Each row of a before or after table is a point. The points were changed in one or more steps. Then noise was added and the rows were shuffled. The steps act on columns, c1 being the first. Write out the steps. A step turns or swaps two columns, mirrors them in a line or flattens them onto one, adds a multiple of one to another, or multiplies or shifts one. Angles are multiples of 10 degrees, from the lower column toward the higher: turns from -170 to 170, lines from 10 to 170 but not 90. Use the fewest steps. Two steps may share a column if one is a turn and the other turns, adds or multiplies; they go together, in the order done. Otherwise the lowest column goes first.

Before:
[[-0.05  0.15  0.60]
 [ 0.01 -0.29 -0.22]
 [-0.03 -0.09 -0.19]
 [-0.18 -0.33 -0.32]
 [-0.70  0.35  0.34]
 [ 0.08  0.09 -0.40]
 [ 0.05 -0.31 -0.07]
 [-0.77 -0.26 -0.17]
 [-0.15 -0.22  0.66]
 [-0.06 -0.38  0.19]]
After (10 x 3):
[[-0.12  0.03  0.20]
 [-0.20 -0.26  0.15]
 [-0.14 -0.10  1.04]
 [ 0.12 -0.04  0.03]
 [-0.73  0.30  0.17]
 [-0.38  0.78  0.77]
 [ 0.07  0.19  0.96]
 [-0.37 -0.17  0.07]
 [-0.15 -0.26  0.28]
 [-0.29 -0.26  0.57]]
Steps: turn c1 and c2 by -40 degrees; shift c3 by 0.40

Before, 11 rows:
[[-0.46  0.06 -0.09  0.07 -0.37  0.46]
 [ 0.64  0.06  0.06 -0.04 -0.27 -0.28]
 [ 0.03  0.37 -0.18  0.52  0.13  0.15]
 [ 0.21  0.12 -0.05  0.34 -0.28  0.00]
 [ 0.33 -0.22 -0.25 -0.51 -0.53  0.54]
 [-0.60 -0.48 -0.18 -0.45  0.20 -0.20]
 [ 0.02  0.21  0.09 -0.45  0.26 -0.69]
 [-0.35  0.37  0.11  0.04 -0.02  0.04]
 [-0.54 -0.76 -0.25  0.12 -0.13  0.02]
 [-0.44  0.14  0.14 -0.19  0.45 -0.03]
 [ 0.47  0.14  0.46  0.24  0.12 -0.39]]
After:
[[-0.43  0.03  0.86  0.26  0.08 -0.29]
 [-0.31  0.09 -0.15  0.33 -0.43 -0.35]
 [-0.31 -0.20 -0.31 -0.45  0.11 -0.12]
 [ 0.05 -0.03 -0.06 -0.27  0.39 -0.28]
 [-0.29  0.02  0.51  0.65 -0.36 -0.40]
 [ 0.66  0.08 -0.13 -0.31  0.27 -0.55]
 [ 0.15  0.38 -0.25 -0.47 -0.07 -0.67]
 [-0.32 -0.12 -0.03  0.29  0.42  0.18]
 [ 0.62 -0.14  0.27  0.32  0.30  0.27]
 [ 0.22  0.05 -0.24  0.30 -0.32 -0.99]
 [-0.28 -0.05 -0.38  0.15  0.06 -0.31]]
Steps: turn c4 and c5 by 160 degrees; turn c1 and c4 by -40 degrees; turn c2 and c3 by -110 degrees; shift c6 by -0.30

Before (10 x 9):
[[ 0.22 -0.22  0.44  0.42  0.26  0.44  0.25 -0.39  0.21]
 [ 0.47  0.46 -0.14  0.62 -0.38 -0.27  0.20 -0.13 -0.23]
 [ 0.25 -0.05 -0.31 -0.15  0.04 -0.41  0.76  0.17 -0.06]
 [-0.54 -0.14  0.15 -0.08 -0.68  0.13  0.29  0.11  0.20]
 [ 0.27  0.01  0.55  0.10 -0.14  0.03 -0.29  0.16  0.38]
 [-0.01 -0.15  0.07  0.71 -0.59 -0.08 -0.29  0.36  0.35]
 [ 0.10  0.10  0.17  0.14 -0.27 -0.66 -0.48  0.14 -0.19]
 [-0.28  0.13  0.66  0.35  0.11 -0.21  0.06  0.12 -0.27]
 [-0.38 -0.03  0.05 -0.25  0.33 -0.05 -0.13  0.31  0.11]
 [ 0.01 -0.05  0.19  0.40 -0.49  0.08  0.13  0.20 -0.29]]
After, 10 rows:
[[-0.14  0.34 -0.11  0.12 -0.29 -0.09 -0.17  0.30  0.31]
 [ 0.30  0.13  0.38  0.38  0.32  0.25  0.18  0.07  0.22]
 [-0.01  0.19  0.13  0.40 -0.68  0.14  0.33  0.43 -0.01]
 [-0.37 -0.15 -0.16  0.57 -0.75 -0.17  0.30  0.09  0.47]
 [-0.04 -0.03  0.04  0.72 -0.66  0.02 -0.48  0.66 -0.17]
 [-0.24 -0.32 -0.40 -0.18  0.20 -0.19  0.64  0.12 -0.27]
 [-0.17 -0.20  0.50  0.44  0.05  0.30  0.04 -0.45 -0.33]
 [ 0.40 -0.03  0.07 -0.30  0.86 -0.02 -0.11  0.08 -0.01]
 [ 0.55 -0.21  0.19 -0.09 -1.05  0.10  0.06  0.44 -0.33]
 [-0.38 -0.12  0.43  0.14 -0.09  0.23 -0.45  0.22 -0.07]]
Steps: multiply c1 by -1; turn c7 and c9 by 40 degrees; turn c2 and c9 by 120 degrees; flatten c3 and c6 onto the line at 30 degrees; turn c5 and c8 by -30 degrees; multiply c5 by 2

Before (10 x 12):
[[-0.22  0.20  0.20 -0.74  0.11 -0.40  0.11 -0.25  0.64 -0.40 -0.53 -0.34]
 [ 0.30  0.55 -0.02 -0.18  0.04  0.14 -0.22  0.14 -0.09 -0.29  0.18 -0.12]
 [-0.16  0.11  0.04 -0.60  0.15  0.02  0.14 -0.17  0.19 -0.10 -0.25 -0.70]
 [-0.53 -0.51  0.35 -0.17  0.32  0.08  0.25  0.43 -0.42  0.25 -0.22  0.53]
 [-0.34 -0.07  0.75 -0.06  0.56  0.00  0.13  0.06 -0.28  0.21  0.03  0.18]
 [-0.32 -0.26  0.37 -0.11  0.31 -0.29  0.54  0.20  0.07  0.56  0.12  0.40]
 [ 0.17  0.21  0.53 -0.11 -0.16 -0.05 -0.17  0.41 -0.15 -0.07  0.13 -0.32]
 [-0.09 -0.01  0.44  0.23 -0.10  0.46  0.31  0.22 -0.09  0.08  0.05  0.34]
 [ 0.25  0.04  0.33 -0.04  0.07  0.05  0.50  0.18 -0.34 -0.31  0.01  0.04]
 [-0.03 -0.90  0.52  0.01  0.58  0.18 -0.22  0.17 -0.26  0.19 -0.06  0.24]]
After, 10 rows:
[[ 0.42 -0.35 -0.06 -0.17 -0.56 -0.33 -0.07 -0.25 -0.30 -0.10  0.04 -0.16]
 [-0.15  1.12  0.34 -0.14 -0.30 -0.01 -0.16 -0.37  0.38  0.56  0.09  0.12]
 [ 0.04  0.32 -0.02  0.18 -0.44 -0.43 -0.19  0.28  0.35  0.06  0.13 -0.08]
 [-0.40 -0.43  0.16 -0.51 -0.16  0.43 -0.21 -0.22 -0.34 -0.41 -0.75  0.65]
 [ 0.40 -0.84  0.05 -0.24  0.02 -0.20 -0.27  0.03 -0.08 -0.27  0.08 -0.10]
 [-0.28 -0.05  0.17 -0.48 -0.03  0.15 -0.16  0.10 -0.70 -0.09 -0.44  0.20]
 [ 0.36  0.06  0.13 -0.04 -0.31 -0.20 -0.37 -0.04  0.03 -0.30  0.00 -0.36]
 [-0.20  0.76  0.37 -0.07 -0.31 -0.38  0.21 -0.15  0.52  0.26 -0.28 -0.42]
 [-0.30  0.33  0.67 -0.06 -0.65 -0.06 -0.08 -0.01  0.19  0.23  0.00 -0.26]
 [ 0.11  0.58  0.66  0.03 -0.44 -0.21  0.79  0.06  0.25  0.19 -0.06 -0.28]]
Steps: add 0.7 times c8 to c1; turn c6 and c8 by 120 degrees; turn c2 and c7 by -130 degrees; add 1 times c10 to c2; turn c3 and c5 by -80 degrees; turn c4 and c11 by 20 degrees; swap c9 and c12

Before (13 x 18):
[[ 0.17 -0.01  0.15  0.14 -0.10 -0.09  0.13 -0.20  0.29 -0.07  0.23  0.39
   0.38 -0.07  0.00  0.17  0.45 -0.01]
 [-0.32 -0.50  0.17  0.08 -0.26 -0.28 -0.34  0.02 -0.26  0.65 -0.38 -0.21
  -0.02 -0.16  0.57 -0.18 -0.24 -0.07]
 [ 0.28  0.01 -0.28  0.12  0.08 -0.09  0.10  0.11 -0.46  0.21  0.11 -0.13
  -0.33 -0.18  0.13 -0.10 -0.19  0.16]
 [-0.28  0.01  0.17  0.01  0.40  0.05  0.20  0.31  0.06 -0.08  0.03 -0.09
  -0.12  0.17  0.52  0.11  0.41  0.29]
 [ 0.43 -0.31 -0.04  0.04 -0.21 -0.15 -0.19  0.32  0.25  0.00 -0.04 -0.09
  -0.54  0.16  0.45 -0.01  0.47  0.46]
 [-0.02 -0.12  0.19  0.54 -0.23 -0.35  0.12  0.05 -0.35 -0.25 -0.18  0.27
  -0.01 -0.10  0.09 -0.22  0.39 -0.51]
 [ 0.09  0.35  0.27 -0.18 -0.53 -0.27 -0.39 -0.03 -0.16 -0.27  0.76  0.86
   0.50  0.12 -0.04  0.02  0.03 -0.03]
 [ 0.42 -0.35 -0.20  0.00 -0.14  0.13 -0.36  0.29 -0.02  0.06 -0.42 -0.03
   0.10  0.07 -0.18 -0.12  0.14 -0.07]
 [ 0.10 -0.30 -0.23  0.20 -0.01 -0.20 -0.50  0.15  0.23  0.51  0.14 -0.48
   0.25  0.57 -0.04 -0.09  0.36 -0.41]
 [-0.19 -0.11  0.48  0.30  0.03  0.40  0.39 -0.27 -0.46 -0.40 -0.06 -0.78
  -0.19  0.34 -0.12  0.14 -0.11  0.21]
 [ 0.33 -0.24  0.44 -0.41  0.25 -0.20 -0.19  0.16 -0.48  0.00  0.60 -0.15
  -0.26  0.06  0.26 -0.12  0.03  0.24]
 [ 0.18 -0.06 -0.12 -0.41 -0.26  0.53 -0.32 -0.31 -0.09  0.27  0.61 -0.20
   0.20  0.15  0.37  0.17  0.69 -0.08]
 [-0.08 -0.28  0.00  0.01 -0.31 -0.44 -0.01 -0.09 -0.24 -0.04  0.04  0.09
   0.08  0.44  0.84  0.37 -0.11 -0.24]]
After (13 x 18):
[[-0.09 -0.27 -0.02 -0.02 -0.28 -0.33 -0.02  0.00 -0.28 -0.04  0.02  0.06
   0.12  0.41  0.86  0.43 -0.09 -1.03]
 [ 0.40  0.05  0.14  0.05  0.43 -0.07 -0.26  0.04  0.09 -0.10  0.04 -0.03
  -0.15  0.18  0.55  0.15  0.39  0.87]
 [-0.27  0.00  0.14 -0.12 -0.10 -0.12 -0.12  0.03  0.28 -0.10  0.24  0.36
   0.64 -0.09  0.04  0.20  0.40 -0.10]
 [-0.15 -0.11  0.52 -0.27  0.05  0.33 -0.42  0.32 -0.45 -0.42 -0.06 -0.79
  -0.34  0.36 -0.14  0.14 -0.08  0.95]
 [-0.11 -0.02 -0.25 -0.14  0.05 -0.13 -0.10 -0.30 -0.41  0.17  0.14 -0.13
  -0.57 -0.15  0.16 -0.10 -0.22  0.35]
 [ 0.06 -0.58  0.11 -0.13 -0.33 -0.24  0.41  0.08 -0.26  0.68 -0.32 -0.26
  -0.09 -0.15  0.57 -0.16 -0.15 -0.50]
 [ 0.00 -0.15  0.15 -0.55 -0.17 -0.13 -0.26 -0.06 -0.32 -0.20 -0.19  0.26
  -0.01 -0.12  0.12 -0.21  0.45 -1.79]
 [-0.37 -0.14 -0.12  0.35 -0.25  0.50  0.42  0.06 -0.13  0.28  0.62 -0.15
   0.31  0.14  0.34  0.22  0.67  0.33]
 [-0.25 -0.25  0.44  0.33  0.27 -0.28  0.23 -0.54 -0.49 -0.02  0.57 -0.24
  -0.46  0.03  0.32 -0.11  0.02  0.49]
 [-0.17 -0.35 -0.18 -0.12 -0.09  0.10  0.31 -0.68 -0.07  0.06 -0.42 -0.07
   0.20  0.10 -0.14 -0.11  0.13 -0.09]
 [-0.02  0.33  0.26  0.10 -0.55 -0.21  0.40  0.10 -0.19 -0.27  0.76  0.88
   0.78  0.08  0.05  0.07  0.03 -0.32]
 [-0.06 -0.32 -0.25 -0.35  0.03 -0.04  0.48 -0.32  0.24  0.49  0.18 -0.48
   0.40  0.58  0.02 -0.08  0.38 -1.34]
 [-0.10 -0.39 -0.02 -0.03 -0.22 -0.30  0.20 -0.61  0.26 -0.04 -0.06 -0.11
  -0.89  0.14  0.41  0.01  0.47  1.09]]
Steps: add -0.5 times c2 to c1; turn c1 and c8 by -130 degrees; turn c4 and c7 by -170 degrees; turn c6 and c18 by 20 degrees; multiply c18 by 3; multiply c13 by 1.6
